Rows are points. Each copy is the shape, with its points in the same order, stretched, turned, moved and blurred by noise. Say if it was mirrored as well.
In the rows, 128 means zero.

Shape (5 x 2):
[[131 154]
 [114 157]
 [ 78 119]
 [157  73]
 [119 107]]
Copy 1 (5 x 2):
[[116 135]
 [128 152]
 [176 151]
 [134  70]
 [155 117]]
Copy 1 is: mirrored
Copy 2, 5 rows:
[[141 149]
 [122 148]
 [ 85 100]
 [174  58]
 [132  89]]
Copy 2 is: only turned
Copy 3, 5 rows:
[[134 128]
 [120 118]
 [ 59 116]
 [ 83 184]
 [ 82 148]]
Copy 3 is: mirrored

Shape (9 x 4):
[[169 128 121 141]
 [181 137 123  93]
 [ 87 158 143 100]
 [ 88 130  67  88]
 [ 97 175 120 159]
 [113 177 105 157]
 [113  81 141  91]
 [100 118 102  76]
 [100 147  91 147]]
Copy 1:
[[128 167 119 149]
 [135 174  75 128]
 [149 122 104  79]
 [199 115  90 128]
 [166 141 158  99]
 [169 156 147 115]
 [121 102  87 138]
 [162 114  72 123]
 [173 132 143 133]]
Copy 1 is: mirrored
Copy 2:
[[179 132 136 135]
 [193 133  91 120]
 [111 116  94 105]
 [114 196  70 121]
 [116 132 159  94]
 [131 145 154  92]
 [133 126  75 170]
 [124 162  60 132]
 [120 166 135 116]]
Copy 2 is: only turned
Copy 3 (9 x 4):
[[128 140 132  86]
 [103 110  96  65]
 [100 121  89 154]
 [ 65  94 151 140]
 [100 188 137 158]
 [ 91 192 146 143]
 [144  55 107 124]
 [ 91  72 120 130]
 [ 97 157 162 150]]
Copy 3 is: mirrored
Copy 4 (9 x 4):
[[163 159 132 162]
 [176 206 130 132]
 [127 141 169  90]
 [142 132  66  65]
 [149  90 170 126]
 [167  98 155 130]
 [ 98 176 109 114]
 [129 160  94  77]
 [149  96 116 116]]
Copy 4 is: mirrored

Shape:
[[124 145 120 145 145 107 126 164]
 [126 133 146 114 119 112 119 116]
 [ 80 136 133 117 129 108 108 122]
 [119 137 119 130 116 125 114 166]
 [123 138 130 116 121 111 134 121]
 [123 121 150 120 160 129 160 121]
 [127 133 135 126 136 119 111 136]
 [110  82 148 150 122 134 136 139]
 [119 114 131  90 115 107 111 145]
 [111 141 149 151 105 145 125 119]
 [119 132 146 151 139 158 107 126]
 [126 135 142 126 116 113 118 124]
 [129  95   7 147 117 156 129 140]
 [126  79 139 143 110 107 108 117]]
Copy 1 (14 x 8):
[[135 117  94  91 152 126 108 157]
 [147 114 103 148 143 132 136 132]
 [170 115  98 136 114 131  93 166]
 [150 140 117  96 156 140 111 156]
 [146 123 104 127 120 132 137 128]
 [103 127  87 144 107 117 155 148]
 [137 121 101 130 152 138 114 148]
 [114 106 133 135 125 136 155 180]
 [158 132 100 133 139 174 130 154]
 [142 124 128 134 138  91 135 142]
 [122 131 119 143 155  92 105 158]
 [146 111 105 136 146 134 132 132]
 [103 158 195  86  92 157  67 133]
 [129  72 140 153 146 165 140 157]]
Copy 1 is: mirrored
Copy 2 (14 x 8):
[[139 105 133 169 167 137 142 142]
 [117 149 133 130 136 131 138 145]
 [101 131 121 128 179 103 131 151]
 [135 104 137 140 167 139 163 142]
 [108 134 132 134 137 131 137 137]
 [129 135 147 118 136 136  91 137]
 [137 130 124 140 154 139 138 149]
 [163 116 164 113 126 100 119 143]
 [109 140 137 119 148 148 152 179]
 [144 122 146 122 147  98 145 104]
 [166 121 122 120 160 121 125 119]
 [124 139 135 138 139 126 145 139]
 [119  29  61 125 103 142 168 114]
 [145 135 135 129 105 103 136 160]]
Copy 2 is: mirrored
Copy 3 (14 x 8):
[[ 97 136 142 165 141 137 115 149]
 [141 141 121 136 141 108 105 121]
 [103 150 109 135 109 100  90 121]
 [109 155 117 147 151 151 101 147]
 [127 145 128 130 143 108 123 127]
 [134 103 162 130 107 112 121 146]
 [127 131 116 151 136 129 105 130]
 [153 136 115 137 106 153 111 164]
 [120 139  97 134 156 113  97 149]
 [138 158 135 133 118 142  92 111]
 [139 124 121 145 108 156  98 111]
 [135 147 123 140 148 118 108 127]
 [ 74 152  84 112 174 198 239 114]
 [165 149  82 147 138 136 125 138]]
Copy 3 is: only turned
